Each row of a before or after table is a point. One or more steps were done to the points. Then noise was added and the rows were shuffled. The steps act on columns, c1 being the first. What was done? A step turns or swaps two columns, mirrors them in a line or flattens them onto one, adds a multiple of one to another, or multiplies or shifts one. Angles are multiples of 10 degrees, from the lower column toward the higher: turns from -170 to 170, lines from 10 to 170 but not 90. Use the fewest steps. Two steps may share a column if one is a turn and the other turns, adds or multiplies; they go together, in the order done. Otherwise the lowest column goes first.
In the rows, zero is written as 128.

Before:
[[ 98 173 106]
 [185 133 140]
 [ 98  84 136]
 [ 65 207 136]
 [157 164 133]
 [127 141 165]
 [160 151 131]
 [176 196 122]
 [ 97 197 103]]
After, 9 rows:
[[177 176 175]
 [100 173 149]
 [159 141 146]
 [128 107 160]
 [159 146 161]
 [ 65 173 193]
 [184 121 139]
 [ 98 194 165]
 [ 96  93 101]]
Steps: turn c2 and c3 by 50 degrees

Before (10 x 4):
[[ 60 158  99 156]
 [159 103 120  88]
 [157 120 147  94]
 [ 88 184  53 171]
 [ 64 165 120 186]
 [175 113 127 126]
 [144 132  96 166]
 [ 57 202 120 173]
 [116 106 158  86]
 [158 160 114 119]]
After (10 x 4):
[[115 160 106  86]
 [ 63  88 123 186]
 [171 141 134 125]
 [158  94 131 120]
 [ 88  51 179 171]
 [ 60  89 146 159]
 [155 145 114  95]
 [ 57  56 110 172]
 [146 114 157 165]
 [160 148 143  89]]
Steps: turn c2 and c3 by -160 degrees

Before:
[[184 127 145 120 118 161]
 [160 129 145 122 125  85]
 [ 70 124 108 104   9 138]
 [111  96 111  97  83 148]
 [143 166 143 183  84 135]
 [104 121 108 105 115 152]
 [188 106 179 127 135  69]
 [100  95  91  90  38 160]
 [126 110 177 171  93 130]
 [ 83  94 124 119  30 190]
 [176  82 126 160 166  56]
 [ 69 124 134  89  85 156]]
After:
[[144 118 143 184  91 131]
 [126 119 176 175  88 131]
 [ 72 108 111 104  12 138]
 [ 86 113 122 122  26 189]
 [ 69 124 132  93  90 152]
 [157 124 144 123 128  85]
 [110 117 110 100  73 144]
 [188 131 177 126 133  68]
 [104 123 113 102 113 153]
 [102 110  97  91  36 157]
 [173 133 121 163 157  55]
 [183 131 144 120 117 158]]
Steps: flatten c2 and c5 onto the line at 80 degrees

Before, 8 rows:
[[132 154 130 109 113 134  70 130]
 [158 133 156 126  90 195 117  76]
 [ 93  85 117 106 132 195 163  58]
 [135 121 111 113  68 129 118  66]
 [197 119 151 141 101 104 157 109]
 [ 58 111  93 174 134 148 143  71]
 [180  58  99 193 190 136 160  66]
 [109  71  87 167 126 188 152  93]]
After, 8 rows:
[[180  59 166 195 190 136 160 187]
 [198 120 107 141 102 104 159 151]
 [154 134 108 125  89 194 118 185]
 [ 95  84 151 107 132 195 163 194]
 [110  71 175 168 130 188 151 158]
 [130 154 125 109 113 134  69 128]
 [135 122 154 112  67 127 119 188]
 [ 58 113 172 171 134 144 142 179]]
Steps: turn c3 and c8 by 170 degrees

Before (10 x 9):
[[ 68 138 106 166 145  95 116 133 144]
 [128 174 113 172 130 160  92  81  91]
 [118 105 140  82 120 161 152 108  90]
 [135 172 177 108 201  96 132  90  98]
 [ 83 170 131  86 126  84  60  78 146]
 [116 114 116  95 195 146  49 122 176]
 [106  80  80 121 117 113 101 169  79]
 [134  74 186 104  94 133 136 127 125]
 [154 158  83 182 115 101 150 179 150]
 [ 47 193 197  88  99  82  96 129 129]]
After (10 x 9):
[[113 173 131 174 130  86  92 150 104]
 [172 171 112 109 202 152 129 157  90]
 [213 193 196  88  98 172  99 225 113]
 [ 85  80 159 122 114 125 101  97  77]
 [187  75 113 105  94 124 136  46 128]
 [ 77 157 111 180 117 162 150 222 142]
 [143 106 132  80 118  85 153  73 103]
 [136 170 172  88 127 174  60 139 127]
 [115 114 142  96 196 129  52 103 178]
 [117 141 190 168 145 167 117 146 132]]
Steps: turn c1 and c3 by -100 degrees; add 1.5 times c2 to c8; mirror c6 and c9 in the line at 80 degrees

Before, 13 rows:
[[137 119  96  70 167 115 110 213  94  94  99]
 [149 174 109 134 197 168 183 183 137  59 142]
 [137 119 163 140 168 109  92 142 107 109 115]
 [163  82 103 152 150  98 112  98 160 144 122]
 [107 114 160 184 112  86 154 108 158 159 211]
 [180 149 118 117 140 116  80 172 144 163 135]
 [ 38 181 152 138 145 179 159 110 196 107 151]
 [ 86 181 156 136  73 126 208  91 198  82 160]
 [111 182 138 178  99 142 157  91 125 120 141]
 [191  95 144  73 158 129  89 116  96 152 154]
 [ 64 148 163 174  89 211 216 143 183 102 136]
 [154 110  92 104 169  79 126 127  88 198 131]
 [140 148 194 121 144 104 158 118 159 165 110]]
After (13 x 11):
[[154 109 186 104 168  78 126 125  87 198 137]
 [106 116 127 185 111  86 152 107 157 158  39]
 [162  82 163 152 150  99 111  99 160 143 143]
 [ 64 147  79 174  90 213 215 143 183 103 109]
 [138 120 160  71 168 114 110 213  94  95 165]
 [191  95 117  73 157 129  88 115  97 152  98]
 [149 174 166 133 196 168 184 183 136  60 121]
 [ 85 181 103 134  72 126 207  91 199  82  89]
 [111 183 119 178  98 140 156  91 125 120 112]
 [137 118  68 138 167 111  92 142 108 109 128]
 [ 38 183 106 138 147 179 159 110 197 107  99]
 [140 148  19 122 145 105 159 118 161 166 122]
 [180 148 148 117 139 117  80 172 144 163 126]]
Steps: turn c3 and c11 by -160 degrees; multiply c3 by 1.6

Before (13 x 12):
[[138 117 140 144 129 118 157 100 125  74  98 132]
 [168 140 121 160 172 130 103 141 129 156 132 110]
 [128 143 111  94 113  80  91 123 133 134 131 116]
 [137 153 147 162 150 132 123 148 137 130 158  75]
 [117 141 148 176 146 112 157 117 170 128 100 129]
 [ 97  84 162 118  84 168 128 127 171 100  87 130]
 [142 144  78 130 126  99 175  69 106 152 141 125]
 [143 127 110 105 138  81 139 160 110 162 139 107]
 [138 185 142 134 174 127 128 132  90 172 141 110]
 [117 149  73 111 152 104 109 168 130 123 148 124]
 [152 145 117  77  79 133 126 154 155 108 104 121]
 [111 100 138  82 124 139 133 121 190  93  82 101]
 [150 137 126 128 153 100 164  94 134 133 164 154]]
After (13 x 12):
[[152 151 117  77 175 123 123 157 156 115 108 113]
 [137 151 148 162 135 122 128  99 137 139 175  89]
 [168 129 121 160 117 107 157  83 130 159 137 112]
 [112 113 138  83 124 125 104 134 190  85  94  88]
 [142 136  78 129  77 183 112 159 107 157 141 129]
 [139 135 140 143 103 157 107 141 125  73  99 122]
 [136 167 143 134 108 127 130  85  90 189 146 115]
 [118 150  73 110 151 130 188  88 130 130 148 131]
 [142 115 110 104 152 167 186 103 110 160 145 113]
 [150 134 126 128  86 173 126 123 134 135 153 165]
 [118 140 147 176 109 161 114 117 170 132 101 119]
 [128 139 112  95 131 131 249 143 133 139 135 118]
 [ 97  95 160 117 150 103  67 166 171  86  88 115]]
Steps: turn c2 and c10 by 20 degrees; turn c5 and c8 by -120 degrees; turn c6 and c7 by -130 degrees; multiply c7 by 2; turn c11 and c12 by 20 degrees

Before:
[[154  79  89 134 160 197 132 140 121  74  66 155 122 129]
 [136  91 114 192  87  82 156 118 156 162 145 135 156 124]
 [156 161 126 173 162 118 172 159 105 127  88  56 129  76]
 [149 150 173 119 168 159 197 205 149 140 125  85 156 186]
 [123 140 147 108 157  95 172 139 169  56 141  70 134 186]
 [132 173 188 144 156 130 154 102  65  76 142  66 150 126]
 [168 148 110 108  79 168 177 105 101 156 149 153 107 105]
 [127 185 127 178 168 128 161 136 176 168 124  86 173 149]
 [177 110 169 149  90  88  88 112 148  63 123  56 150  94]
 [ 93  87 136 113 114 184 145 108 123 184  64  50  91 180]
 [148 115  76 182 167  83 106 177  97 169 148 105 136 202]
 [168 126 134 165 163  76  87 190 113 176  38 174 163 186]
 [ 78 131 175 150 154 140 149 117 172 177 145  70  84 166]
 [182  63 155 137 142  77 105  99 170 156  87 116 156 140]]
After, 14 rows:
[[ 92 109 211 149 151  87 180 156 146  63 120 108 150 136]
 [133  82  50 133  95 199 123 123 121  72  65 136 121 129]
 [116  62 180 137 106  76 144 117 170 156  86 136 154 107]
 [150 188 125 177  92 130  90 156 178 169 124 105 176 125]
 [106  91  99 192 162  81 108 120 155 162 146 132 156 147]
 [141 151 219 120  90 160  38 194 151 141 125  74 156 111]
 [ 90 147  93 111 161 168  95 103 101 158 152 150 107 172]
 [156 131 222 149 118 139  91 151 173 177 143 109  83 107]
 [130 125 140 165  86  75 135 143 113 175  38 115 163  58]
 [142 116  23 183  90  84 110 169  95 169 149  93 138  52]
 [136  89 143 114 148 183  87 156 124 183  65 106  92  92]
 [138 161 123 173  93 118 116 180 106 126  86  83 129 194]
 [142 173 250 146 103 131 106 145  65  77 143 115 150 144]
 [145 139 165 107 104  96  61 163 168  56 140  97 135 100]]
Steps: multiply c1 by 0.4; turn c1 and c5 by -150 degrees; multiply c3 by 2; turn c7 and c14 by 150 degrees; flatten c8 and c12 onto the line at 140 degrees
